Every row gives one point. Each copy is the shape, with its points in the same order, turned, moved and blurred by noise. Is it also mirrored, or only turned?
In the rows, zero is written as 128.

Shape:
[[ 94 114 123]
 [118 128  99]
 [107 125 147]
 [ 88 124 122]
 [158  82 101]
 [144  84  84]
 [132 144 130]
 [101 125 145]
 [130 109 215]]
Copy 1, 9 rows:
[[ 89 133 118]
 [118 153 105]
 [103 128 144]
 [ 83 141 119]
 [153 109  86]
 [141 118  72]
 [128 149 142]
 [ 96 130 144]
 [114  78 200]]
Copy 1 is: only turned
Copy 2:
[[121 108 111]
 [139 131  96]
 [130 114 145]
 [137 104 117]
 [ 79 155  86]
 [ 92 146  65]
 [147 141 122]
 [129 117 142]
 [ 91 134 204]]
Copy 2 is: mirrored
Copy 3:
[[108  94 149]
 [111 110 116]
 [125 116 162]
 [ 99 102 149]
 [162  81  97]
 [140  74  91]
 [129 137 132]
 [121 113 163]
 [182 127 207]]
Copy 3 is: only turned

Shape (9 x 4):
[[110 121 119 157]
 [105 114 144  93]
 [140 142 162  98]
 [ 89 122 173 196]
 [127  99 158 144]
 [114 109 126 150]
 [138 103 142  86]
 [112 142 147 194]
 [145 126 166  95]]
Copy 1, 9 rows:
[[134 112 130 159]
 [101 120 160 108]
 [129 153 148  91]
 [176 118 181 182]
 [153 101 157 122]
 [136 103 137 146]
 [112 111 141  81]
 [174 132 145 179]
 [132 138 152  82]]
Copy 1 is: only turned
Copy 2:
[[130  95 133 131]
 [ 95 143 114 157]
 [100 168 119 113]
 [121  95 206 136]
 [136 137 151 143]
 [138 103 138 139]
 [123 163 103 153]
 [133  88 174 106]
 [103 175 121 123]]
Copy 2 is: mirrored
Copy 3, 9 rows:
[[126 136 143 167]
 [ 88 152 152 117]
 [115 183 122 113]
 [124 179 170 212]
 [ 86 164 129 172]
 [108 133 137 169]
 [ 75 155 116 115]
 [147 170 146 198]
 [ 93 182 114 114]]
Copy 3 is: mirrored
Copy 4, 9 rows:
[[148 106 134 138]
 [ 95 158 132 126]
 [133 176 134  97]
 [165 103 205 146]
 [123 124 166 104]
 [132 110 143 133]
 [ 95 147 120  94]
 [186 109 171 135]
 [120 166 140  92]]
Copy 4 is: only turned

Shape:
[[ 95  83  94 160]
 [168  86 150 104]
 [122 151  92 126]
 [ 99  95 143 110]
 [126  82  96 153]
 [151 155 151 132]
 [ 87 122 133 112]
 [149  88 155 164]]
Copy 1 (8 x 4):
[[126 105  82  54]
 [147  80 159 113]
 [126 138  83 125]
 [ 96  78 112  94]
 [145 107  97  61]
 [129 142 152 131]
 [ 87 100 101 108]
 [134 114 155  65]]
Copy 1 is: mirrored
Copy 2, 8 rows:
[[ 65 141 132 158]
 [170 158 117 158]
 [ 99 135 114  93]
 [126 107 146 152]
 [ 85 158 119 159]
 [148 155 147  88]
 [109  97 145 127]
 [135 182 158 154]]
Copy 2 is: only turned
Copy 3 (8 x 4):
[[140  74 100 163]
 [133 137  92  76]
 [111 142 133 163]
 [120  86 128 104]
 [141 101  80 147]
 [152 165 146 112]
 [119  98 146 123]
 [181 115 100 102]]
Copy 3 is: only turned
Copy 4, 8 rows:
[[ 99 155 116 176]
 [187 130 106 140]
 [102 133 137 103]
 [132  94 110 165]
 [114 167 107 160]
 [145 119 165 106]
 [110  86 125 150]
 [166 143 142 171]]
Copy 4 is: only turned

Shape, 10 rows:
[[ 97 136  78 132 157 131]
 [141 101  94 137 131 167]
 [137 144 138 132 142 131]
 [134 117  61 198 143 111]
 [143 133 126 124 148 146]
 [145 159 135 110 119 137]
 [110 112 154  89 129 115]
 [156 101 147  57  80 109]
 [113 128 179 112 134  79]
 [100 173 191 151  93 118]]
Copy 1 (10 x 6):
[[117  92 168 166 131 127]
 [139 101 113 157 131  89]
 [106 154 130 142 123 127]
 [111 114 183 176 173  64]
 [123 138 126 148 111 113]
 [ 98 142 125 116 104 129]
 [140 127 120 107 132 168]
 [144 131 103  47 123 143]
 [114 168 135 111 151 181]
 [ 46 159  97 129 154 169]]
Copy 1 is: mirrored
Copy 2, 10 rows:
[[ 92 150  89 134 126 178]
 [143 151 134 113 145 155]
 [102 143 112 146 120 122]
 [106 168 138 171 130 206]
 [126 150 109 138 136 118]
 [115 144 109 133  90 103]
 [131  86  92 140 124 116]
 [193  92 108 134  85 100]
 [111  78 102 190 111  99]
 [ 67  92 157 153  90  78]]
Copy 2 is: only turned
Copy 3:
[[133 136 124 117 189 129]
 [147 131 101 108 143 176]
 [150 125 143 141 125 133]
 [136 203 144  94 166 161]
 [154 120 128 145 133 145]
 [174 108 134 128 112 117]
 [114 106 106 147 108 101]
 [151 112  64 125  64  91]
 [106 129 139 161  89  84]
 [121  98 196 115  82  99]]
Copy 3 is: only turned
